Each row is a point. To make a cloud, some directions were put in groups of two or more. Within a group, all points are equally far from the middle, so they leave a hole (a ring in 2 directions, a hollow ball in 3). The other directions are filled evenly. Then the cloud was stretched, turned, moved and blurred a little. Count the holes, and give their numbers of directions, smallest first.

Cloud (22 x 3)
[[  1   6  44]
 [-35  12  53]
 [-37  11  -1]
 [ -1 -48 -17]
 [ 13 -15 -36]
 [-27 -21 -36]
 [-16   3  20]
 [-17 -22   0]
 [ -4 -13  -3]
 [ -4  40 -12]
 [-50  17   5]
 [-54   6  23]
 [  0 -32 -47]
 [-37  12 -27]
 [-28 -20 -32]
 [ -1 -49   1]
 [ 33 -28  22]
 [  8  44   7]
 [ 17  13 -20]
 [  0 -50 -26]
 [-14   4  46]
 [-12  -8 -12]]
Holes: 0

Cloud (27 x 4)
[[ 14 -58  29 -23]
 [-10  36   8  -2]
 [ -8   5  -3  58]
 [ 24  -2  28 -26]
 [-17 -18  -8 -36]
 [-42  13  28   3]
 [-12  32  -2  51]
 [-34   6  53  26]
 [  0 -27  -8 -37]
 [  8 -39 -26  30]
 [-28  16  37 -20]
 [-18  12  26  45]
 [ 25  16  21  23]
 [-18  26  47  -5]
 [-15 -40 -41  -4]
 [ 31 -27   9   0]
 [-47  -2  -4  10]
 [ -4  42  11  17]
 [ 11  22 -10 -18]
 [  4  33  31   5]
 [-14 -56   0 -23]
 [ 33 -15 -42  -1]
 [ 15 -29  13  31]
 [ 12   7   8 -30]
 [-30  17  29  33]
 [-17 -60  12   0]
 [ 29  -2  43   6]]
Holes: 1 (3)

Cloud (52 x 6)
[[ 42  -3 -23 -10  11 -12]
 [ 31   1  48 -15  28 -25]
 [  9  14  10  26 -28   9]
 [ -5  37  34  17 -39 -63]
 [-12  38  14  29 -28 -14]
 [ 48   7 -16  55  -5 -60]
 [  1  13  56 -14  25 -14]
 [-14  -1  41  -1  22  -7]
 [-33 -37 -18   9 -19  19]
 [ 25  -1  11   2  47   7]
 [ 25  33   7 -45 -26  -7]
 [-33  30  31   7 -26  16]
 [-35  -4 -15  -3  31  39]
 [ 40  -1 -12 -10 -23  14]
 [ -1  30  44  20 -10 -59]
 [  9 -12  47  15 -15   7]
 [ 15 -18  26  40  27 -13]
 [ 16   4  14   7 -53 -35]
 [  6   1 -25 -22 -24  -8]
 [ 17  -9 -26  48  11 -15]
 [  6   1  42   0  13 -33]
 [-16  37 -19  16 -40 -25]
 [ -5  15  49  29  -4  -2]
 [-24 -33   5  -1   8  24]
 [-22   2  39  38 -17 -26]
 [ 31   8  54  19  30 -14]
 [ 26 -14  27 -21   7 -31]
 [ 15 -27  11 -34   9  43]
 [ 22 -15 -23   3 -28  16]
 [ 13  23 -25 -22 -21 -16]
 [-27  45  17  11 -37 -17]
 [ -1  35  56  -4  -9  -9]
 [ -5   3 -21  32  15 -28]
 [-36  25  10 -26  38  -1]
 [-39   7 -35   8   2  23]
 [-31   3  57   3   5  30]
 [  2  38   6  13 -30 -18]
 [  8  -3  46  45  -4  10]
 [  0  17 -44  22 -25 -41]
 [-53   8  16 -10   8 -21]
 [ 48 -14 -28  12 -40 -16]
 [-14 -37  12  39   8 -11]
 [-45  29  37  23  -9 -51]
 [-34  43  37 -42 -32 -37]
 [  6  16  37  19  45   4]
 [-41  28 -19 -39   6  -2]
 [ 36  13 -21 -14   6  -6]
 [ 38  -1 -42  25 -27 -39]
 [ 12 -48 -19  44  16  -2]
 [ 24 -10 -17 -22  10  15]
 [ 10  47 -10 -31  -5  -5]
 [ 33  -5  55 -21  25 -12]]
Holes: 1 (3)

Cloud (57 x 6)
[[  2 -39 -19 -40   4  -7]
 [-37  24   2  35  -3 -35]
 [ -4 -49  26  16  36  17]
 [-19  10  33 -23 -12 -30]
 [-14  11 -22  16 -30   0]
 [-15 -13 -15  24  15  31]
 [  7  -4 -29 -15  43 -44]
 [ 44   8  32  -9  31 -32]
 [ -7 -46  24 -15  -4  14]
 [-10  21  -6 -29  45   0]
 [-24 -18  25  64  -9 -24]
 [-53 -38 -18   9   9 -31]
 [ -1   8  -7 -31  42 -43]
 [ 21  25 -13  19  19 -18]
 [ 34 -42   1 -15 -46 -15]
 [  5  23  15 -49  33  31]
 [ -3  -1 -29 -28  19  12]
 [ -4   5  46  49  19 -23]
 [ 44  15 -21  -1  11 -18]
 [ -6 -20  24 -44 -10 -40]
 [ -8  35  20 -23 -10 -29]
 [ 30 -36  42  10  -7 -42]
 [-11  21  17 -37 -39   2]
 [ 29 -13  37   0 -26 -26]
 [-19  31  -6 -11  45 -31]
 [-14 -16 -43  -3  34 -12]
 [ -9 -64  20  27  12  -4]
 [-12 -40 -49 -15  18 -30]
 [  0 -15 -14  -5 -37   6]
 [  2  23 -41  13 -17 -58]
 [ 22 -37  -1  -5  20  20]
 [ -7  38  -4  -6  -2 -38]
 [-47 -32   4  -6  -4  -4]
 [ 17 -10 -26  45 -30 -15]
 [  9  14  10 -26  32  30]
 [-24 -45 -24  13 -11  -2]
 [  6 -48 -32   4  10  -3]
 [ 15  18  44 -18  31 -29]
 [ -2 -38  61  21   2 -13]
 [ 22   0  11 -10 -40 -13]
 [ -5  28  30  -9 -24  17]
 [-17  29  -2   7  26 -49]
 [ 10   7  10 -10  14  42]
 [-17  27 -42  -3   7  10]
 [  8  -3 -13 -30 -41   7]
 [  2 -46 -35  18  37 -60]
 [ 16 -79 -25  33 -14 -47]
 [  4  -7 -26  33  43  -6]
 [ 44  -9  26 -12 -17 -49]
 [-25  21  13  29  30 -41]
 [ 24  15  13 -33  -9 -55]
 [-48  -2  11   9 -25 -11]
 [ -6 -24   0  -9  26  26]
 [-46 -28   9 -10  15 -28]
 [  1 -14  10 -18  41  21]
 [ 12  12 -22  -6 -38 -19]
 [-11  -7  37 -44  48   2]]
Holes: 1 (3)
